Rows are points. The last column is the point's height on a tilted bowl or saddle (a function of degree 2), plus a little noise. Along how many of its main directions does it bend up, bend down or stay straight?

Points:
[[ 76   7  80]
 [ 38 -25  37]
 [ 29  -4  12]
 [ 52  -3  41]
 [ 44 -13  35]
 [-51  17   7]
 [-56   9  11]
 [-18  29  -8]
 [-32  19  -6]
 [ -5   3  -8]]
Directions: 2 up, 0 down, 0 straight

Points (18 x 4):
[[ 36  13   8  21]
 [ 50  38  16  29]
 [ 14  24   0   9]
 [-52  11 -20  21]
 [ 26  10  11  17]
 [ 16 -32 -12  29]
 [-36   6  13   9]
 [-11  12  23   6]
 [-57 -44  31  30]
 [-12  79 -68  54]
 [ 60 -37  13  72]
 [ 45  -4  13  34]
 [ 10   4  -7  11]
 [ 23  50 -35  23]
 [ 25 -32  63  44]
 [ 17  36  56  20]
 [ 63   2 -46  61]
 [ -7   2  21   7]]
Directions: 3 up, 0 down, 0 straight

Points (17 x 4):
[[  -6  -85  -50   35]
 [  -5  -26   -9  -25]
 [ -59   65   20  -17]
 [  25   15  -20    8]
 [  18  -53  -20  -16]
 [  32   55   28   62]
 [   3   52   12   16]
 [ -31    9   38  -36]
 [ -22   -8   25  -31]
 [  13   33  -20   20]
 [ -28   14  -21   -6]
 [ -20   -6   11  -31]
 [  13 -101  -24   34]
 [   4    2   -7  -21]
 [ -14   44  -55   82]
 [   1   -1  -13  -19]
 [  39  -21    3   -4]]
Directions: 2 up, 0 down, 1 straight

Points (23 x 5):
[[ 26  41 -24 -29 -15]
 [  2  42   5 -52  -1]
 [  8 -43 -12 -17  41]
 [ 38 -56 -28   3  73]
 [-29  32  36  48 -29]
 [ 33   2 -57   9  20]
 [ -3 -34 -30   2  30]
 [ 19  -3  53  17 -41]
 [-41  -2   9  -1  24]
 [-31  44 -29 -13  27]
 [ 16 -21  31 -26  14]
 [  0 -61  19 -84  43]
 [ 48  -3  67  26 -59]
 [ 10  21 -37  29  13]
 [-15   8 -62  14   7]
 [ 14   6   1  20  15]
 [ 32  31 -46  10  -4]
 [ 12   6 -37 -79  17]
 [-28 -49  26  44 -53]
 [ -1  44 -32 -65  -7]
 [ 28 -32   6 -47  50]
 [ 11 -27 -12  17  31]
 [-28  53  49  -4 -22]]
Directions: 1 up, 2 down, 1 straight

Points, 42 rows:
[[ -9  27  22  27  21 -21 -16]
 [-13 -31  -5  80   0 -51 -94]
 [ 52  10  18   6  62 -17 -45]
 [ 38 -58 -26   1 -46 -28 -44]
 [-29 -55  26  -1 -33  32 -13]
 [-25  51  72 -32  24 -26 -11]
 [  1   1  18  -4  12  29   4]
 [  6  50 -38  -6  41   0 -32]
 [ 17  -9 -38   9 -37  -7 -17]
 [ 51 -38  24  27  18 -16 -45]
 [ 39 -57 -17  -6  21 -21 -47]
 [-10 -30 -30 -97  16 -39 -46]
 [ 17   7 -33  32  13 -29 -37]
 [ -1  25  36 -42   2  26  13]
 [-15  18  13 -24  -8 -16  10]
 [-17 -11  24  13 -18  16   1]
 [-21  36  77  -1   2 -23  -8]
 [ 35  59 -23   4 -20  57 -17]
 [ 26  31  78 -27   9 -20   8]
 [ -8   7   7  54   0 -30 -37]
 [ 17  39 -17  49  44  11 -49]
 [ 18 -39  30 -21  19 -68 -46]
 [ 52 -33  -5 -42 -46 -17 -18]
 [ 39 -67 -28  11 -55   8 -47]
 [ 15 -29  40   0 -19  26  -4]
 [  9  54 -12   2 -55  78 -22]
 [-26 -11  62 -51  22  19 -11]
 [-36  14   7   1 -32 -23  -4]
 [-31  13 -63  24   6   6 -33]
 [ 40  -2 -38  -1  51  56 -57]
 [ 32 -14 -39 -11 -41  57 -20]
 [ -6  -8  82  43 -67  18 -51]
 [ 24  48  38 -37  17   5  12]
 [-23 -18  -5  -4  21  60 -11]
 [ 15 -27 -47   7 -24  71 -29]
 [-40  31  27  -4  55 -14 -30]
 [ -7 -18  25  17  42  10 -27]
 [-65  25 -43  29  -1 -30 -46]
 [-11 -19 -14  -2  49  34 -25]
 [-55  10 -33  19  25 -25 -35]
 [-38 -29   7 -26  40  48 -16]
 [  0  37  35  -8  39  35  -9]]
Directions: 0 up, 5 down, 1 straight

Points:
[[  -5   -4  -12   -1   16   78   -9]
 [ -13   19   33   27   35    2   42]
 [  34    6   18  -19   17    3   -1]
 [ -28  -28   -4   -5  -53   25  -71]
 [ -21   53    5  -75  -28  -10    1]
 [ -17    3   33   20    5  -25    2]
 [  -4   59   -2  -80   39   -5  -11]
 [  26   50    9  -60    0  -24   -3]
 [  16  -31   15   21   61   56   53]
 [   9  -19   39   -7  -16  -10  -13]
 [  -4    9    3   12    5   27   -1]
 [   4  -20   28    4   -5  -28  -12]
 [ -28   26  -35  -11    1   -5  -15]
 [ -15   18   18    8    6   38    3]
 [   3  -32   25    2   18  -66  -11]
 [  37    1   14  -10   -1  -19   -6]
 [ -40  -36  -13  -24  -38  -16  -59]
 [ -57   -5   27   36  -61  -32 -103]
 [ -25  -39  -19   60   -9    6   -8]
 [  22   20    2    2  -12   28    3]
 [ -31  -31   19  -41   -1  -37  -21]
 [  34   -4  -10    3  -36   -3  -15]
 [ -19   58  -14   33   15    0   26]
 [ -24   15    5  -42   -3   17  -26]
 [ -24  -33   56   44  -66   -5  -78]
 [  67  -34   41    2  -81  -17    8]
 [  13   34  -21   21  -11   42   20]
 [ -26  -44   22 -101  -19  -28  -14]
 [ -11   52  -16  -19   18  -10   -1]
 [  53   14  -11    4  107  -16    5]
 [   5   37   -4   19  -24  -73  -49]
 [  78   26   39  -12   56  -10   42]
 [  28  -78   48  -12  -41    2  -17]
 [ -17   -6   34   37  -21  -94  -62]
 [ -92   25   42   20   13  -21   24]
 [  38   -2  -47   44  -21   82   66]
 [  37   12  -20  -22    8  -27  -23]
 [   3  -12  -20  -33  -21  -12  -36]
 [  15   55   47  -25   10   63   28]
 [  75  -73    8  -24   19  -55    2]
 [ -50   -3  -25    8   16  -17  -11]
 [ -36    3  -29   -5  -26   28  -34]
 [ -74  -10    1   -8    8   27  -17]
 [ -42   24   47   40  -21   -7  -10]
 [  -3   13   27  -34   -9  -28  -11]
 [  28  -13   20  -39   45  -45  -10]]
Directions: 4 up, 2 down, 0 straight
